Each point is reached from the start by the listed moves, each made once or not at all, plus a little noise. Say if it took an odd or an even number of moves. Then give how often each move was made.
(in the rows, 128 means zero)

Moves:
(1): [168 122]
(2): [143 163]
Start: [140 113]
Points:
[140 113] => even (0, 0)
[154 148] => odd (0, 1)
[194 141] => even (1, 1)

Moves:
(1): [113 110 122 138 165 109 122]
(2): [103 128 134 153 117 153 120]
(3): [164 155 114 154 147 136 156]
(4): [166 124 141 175  80 111 108]
(5): [109 136 109 143 131 113 167]
(6): [130 163 151 131 141 107 140]
Start: [114 131 129 121 143 129 119]
Points:
[ 58 156 133 172 186  99 154] => even (1, 1, 0, 0, 1, 1)
[135 141 108 157 199 117 141] => even (1, 0, 1, 0, 0, 0)
[109 171 153 210 101 100 141] => even (0, 1, 0, 1, 1, 1)
[132 135 124 183  98  96 138] => even (0, 0, 0, 1, 1, 0)
[173 135 121 204 151 100 120] => odd (1, 0, 1, 1, 0, 0)

Moves:
(1): [167 132 126 146 106 112 139 150 114 118 128 107]
(2): [120 120 111  97 117 132 140 124 145 119 118 115]
(3): [141 139 129 153 136 157 133 141 121 106 141 118]
(4): [129 105 108 149 150 127 127 132 142 131 127 131]
(5): [159 150 126 124 141 139 149 143 143 145 128 135]
(6): [124 145 106 129 139 119 108 116 126 114 116 120]
(7): [130 115 124 131 152 143 116 105 126 148 124 113]
(8): [110 167 109 146 152 102 144 129 144 138 168 115]
(9): [116 130 133 127 143 140 154 143 130 144 107 131]
(10): [134 125 112 137 114 141  98 123 123 147 119 123]
(11): [115 136 112 114 142 118 137 126 110 133 158 136]
Start: [152 149 135 129 130 124 137 121 115 120 122 127]
Points:
[169 234  63 112 172  85 211 159 126 132 148  85] => odd (1, 1, 0, 0, 1, 1, 0, 1, 1, 0, 1)
[178 225  99 147 175  93 220 175 116 160 177 115] => odd (1, 0, 0, 0, 1, 0, 0, 1, 1, 0, 1)
[179 197  66 219 174 127 139 158 119 121 132  72] => odd (1, 0, 1, 1, 0, 1, 0, 1, 1, 1, 0)
[190 186  54 218 161 120 118 146 115 103 152  73] => even (1, 0, 1, 1, 0, 1, 0, 1, 0, 1, 0)
[198 134  86 172 169 111 118 111 114 114 108  84] => even (1, 0, 0, 1, 0, 1, 1, 0, 0, 0, 0)

Moves:
(1): [118 143 130 134 124 141 129 128 130 138 136 117 122 132 132 116  98 129
 122 128 127 131  98]
(2): [134 125 142 113 123 128 134 111 131 125 119 121 142 112 116 121 132 112
 130 140 111 133 132]
(3): [114 126 122 138 122 124 107 128 129 137 133 136 132 129 124 123 130 127
 137 145 128 128 135]
(4): [133 131 138 127 130 133 127 131 135 133 134 135 116 122 125 135 136 116
 121 118 130 135 131]
(5): [110 141 118 141 111 109 134 121 115 112 125 130 112 111 125 122 120 152
 141 154 139 122 110]
(6): [131 134 131 136 124 139 128 131 125 108 128 123 119 122 130 119 143 143
 112 122 135 125 110]
(7): [128 110 135 127 147 134 129 123 136 123 140 114 135 115 123 133 130 130
 116 120 133 114 132]
(8): [129 128 118 129 117 122 128 125 112 126 142 128 123 125 128 139 119 126
 138 129 111 125 141]
(9): [128 136 119 125 112 132 139 130 130 143 137 126 124 134 131 129 125 129
 129 139 133 127 132]
(10): [139 112 128 128 127 124 123 133 134 103 116 122 142 109 120 145 134 144
 121 117 140 140 145]
(11): [120 132 134 118 122 129 135 135 140 140 138 111 127 138 138 125 128 118
 122 128 107 129 131]
(12): [136 128 111 131 136 126 124 141 134 125 142 128 113 137 137 134 128 125
 124 140 128 129 143]
(13): [128 139 130 138 138 127 132 126 121 133 120 111 127 127 120 114 119 133
 119 116 146 127 105]
(14): [127 108 136 131 128 125 130 117 128 119 120 132 140 117 126 116 130 126
 137 114 112 123 138]
(15): [131 127 122 129 130 129 117 130 134 116 118 124 121 122 123 136 130 119
 141 127 125 122 128]
(16): [116 113 141 132 137 130 129 109 129 139 114 123 147 122 141 122 136 107
 124 122 122 127 119]
(17): [109 126 126 120 113 135 125 123 133 120 127 123 132 135 127 120 119 119
 128 129 128 137 120]
(18): [123 134 153 123 122 128 126 104 138 140 115 110 142 131 127 117 104 106
 114 119 142 123 117]
(19): [129 121 121 114 144 120 121 100 135 116 113 116 140 112 133 121 140 131
 144 128 114 137 136]
(20): [128 138 123 129 137 116 123 136 143 131 144 131 127 125 118 131 129 120
 108 125 136 118 113]
Start: [130 129 128 116 124 129 123 154 130 158 138 100 105 120 147 160 125 147
 130 123 127 136 122]
Points:
[130  85 144 109 157 141 118 101 158 106 118   7 137  48 151 138 130 130
 115  93  74 134 114] => odd (1, 1, 0, 0, 0, 1, 1, 1, 0, 1, 1, 1, 1, 1, 1, 1, 0, 0, 1, 0)
[128 105 108 102  87 133 118 167 158 130 158  77  91 106 150 186 123 117
 138 113  88 152 177] => odd (0, 0, 0, 1, 0, 0, 0, 1, 1, 1, 1, 1, 0, 1, 1, 0, 1, 0, 0, 0)
[107 103 167 106 134 127 126 115 185 186 139  50 142 100 152 144 115  77
  95  95 114  95 106] => even (0, 0, 0, 0, 0, 0, 1, 0, 1, 0, 1, 0, 0, 1, 1, 1, 0, 1, 0, 1)
[103 120 146 102 114 139 104 137 148 158 155  52 108  94 119 153 116  97
 129 122  95 135 124] => odd (0, 1, 1, 1, 0, 0, 1, 1, 0, 0, 1, 0, 1, 0, 1, 0, 1, 0, 0, 0)
[ 85 150 131 139  98 108 118  79 113 162 114  53 118  81 157 113 109 149
 136 144 144 126  74] => odd (0, 0, 1, 0, 1, 1, 0, 1, 1, 0, 0, 0, 1, 0, 0, 1, 0, 1, 1, 0)
[ 73 122 134 106 131 104  99  91 161 144 142  41 123  50 123 137 129  94
 134 140  92 127  88] => odd (0, 1, 1, 1, 1, 0, 1, 1, 0, 0, 1, 0, 1, 0, 1, 1, 1, 0, 1, 1)
[ 82 130 165 104  92 119  96  78 170 125  89  26 137  53 120 107  82 115
 143 122 111 159  82] => odd (1, 1, 1, 1, 1, 0, 0, 0, 0, 1, 1, 0, 1, 1, 1, 0, 1, 1, 1, 0)
[ 76 139 151 127  90 155 106 102 166 154 138  47  97  80 144 123  91  97
 104 163 143 125  64] => odd (1, 1, 1, 1, 1, 1, 1, 0, 1, 0, 0, 1, 0, 0, 1, 1, 1, 1, 0, 0)
